Every row gives one point. The points of each table are mixes of a few directions, plus a little noise. Count the directions of each table, and those that both share. Where both have some left over, give the other angles between the two spaces (their principal angles), to ten degrees, smallest first.
In the rows, 128 means zero.

First (7 x 2):
[[140 139]
 [168 162]
 [149 147]
 [163 158]
 [ 94  99]
 [ 43  57]
 [137 135]]
Second (7 x 2):
[[170  57]
 [137 113]
 [158  76]
 [117 147]
 [120 142]
 [ 85 203]
 [111 158]]
Directions: first 1, second 1, shared 0; angles 80

First (5 x 4):
[[166 113 144 116]
 [160 158 120 117]
 [182 142 132 107]
 [ 86 161 137 204]
 [ 46  65 107  96]]
Second (5 x 4):
[[113 117 173 136]
 [130 130 121 128]
 [ 96 103 226 144]
 [139 136  99 125]
 [164 155  20 112]]
Directions: first 3, second 1, shared 0; angles 40

First (9 x 8):
[[ 96 128 148 115 116 123 114  98]
 [ 78 164 172 110  43  99 151  96]
 [115 127 202 115 134  63 168 178]
 [174 110  71 165 162 171 106 156]
 [171 129 139 103 176  89 182 173]
 [132  93 108 114 206 148  87 103]
 [125 174  74  90  68 156 146  38]
 [138 139 124 180  74 139 132 176]
 [123  88 114 160 173 163  65 134]]
Second (9 x 8):
[[118 151 139 147 160  95 139 129]
 [101 169 149 171 192  20 163 114]
 [136 121 130 124 128 105 128 122]
 [ 90 125  75 104  93 141 113 151]
 [160  85  85  73  71 182  68 152]
 [159 136 179 160 176  19 161  90]
 [142  69 131 102  50 201 149 103]
 [143 139 163 142 144 208 124 132]
 [ 99 155 106 125 135 184 106 160]]
Directions: first 4, second 4, shared 0; angles 50, 50, 80, 90

First (10 x 11):
[[ 84 101 194 164 159  47  88 146  90 164 195]
 [149  78  76  94 109 103 106 125 171 102 127]
 [148 154  67  92 161 143 161  70 175  78 122]
 [125 153 112 109 128 105  90  97 136 149  52]
 [117 196 150 154 135 179 175 141 136 166 215]
 [165  95 107 125 105 196 200 150 131  57 146]
 [113 180 128 135 129 143 121 138 156 193 193]
 [153  64 106 108  80  91 113 139 146  89  91]
 [106 108 166 151 187 173 114 142  36 127  75]
 [121 150 172 148  86 100 111 136 101 155  64]]
Second (8 x 11):
[[149 164 145 149 154 171 141 151 107  75 173]
 [123  44 104  97  57  15 128  99 190 142 110]
 [120 144 130 130 143 151 120 129 114 147 114]
 [171 106 158 151  82  91  86 202 125  59 198]
 [130  95 114 114 105  82 155 101 162 111 134]
 [ 98 148 105 113 167 160 167  71 130 171  82]
 [101 141 137 130 132 155  54 158  90 222  65]
 [131 183 131 140 185 199 173 112 106  96 148]]
Directions: first 6, second 3, shared 2; angles 50

First (8 x 14):
[[120 162 183  45  96 190  70 107 155 181 125 122 148 152]
 [135  88  60 231 171  51 200 153  96  62 131 133 103  97]
 [137  86  62 231 167  51 200 153  94  63 131 133 103  98]
 [127 138 145 102 118 146 110 124 138 145 127 128 134 135]
 [117 174 205   7  82 217  45 100 166 206 124 121 158 165]
 [130 125 122 137 132 122 134 130 126 123 127 130 126 126]
 [129 124 120 139 133 118 137 132 124 120 128 127 125 124]
 [129 126 126 131 129 126 129 130 124 127 128 128 128 129]]
Second (8 x 14):
[[131 149 153 131 121 136 153 116 169 154 158  79 103 159]
 [118  38  64 113 119 155 113 168 123  97  78 133 164 103]
 [118 163 113 117 106  79  92 100 110 196 123  62 118 202]
 [175 102 100 184 102 137 146 149 124  92  85 199 151  25]
 [157 122 104 162 116 112  97 157  71 110  70 187 160  52]
 [113 195 227 113 156 124 126 120 157 125 188  94 132 188]
 [ 94 116 130  92 119 115 137  77 163 100 175 154 140 183]
 [117 140 130 110 181 165 162 136 102 152 143 120  54 113]]
Directions: first 1, second 6, shared 0; angles 60
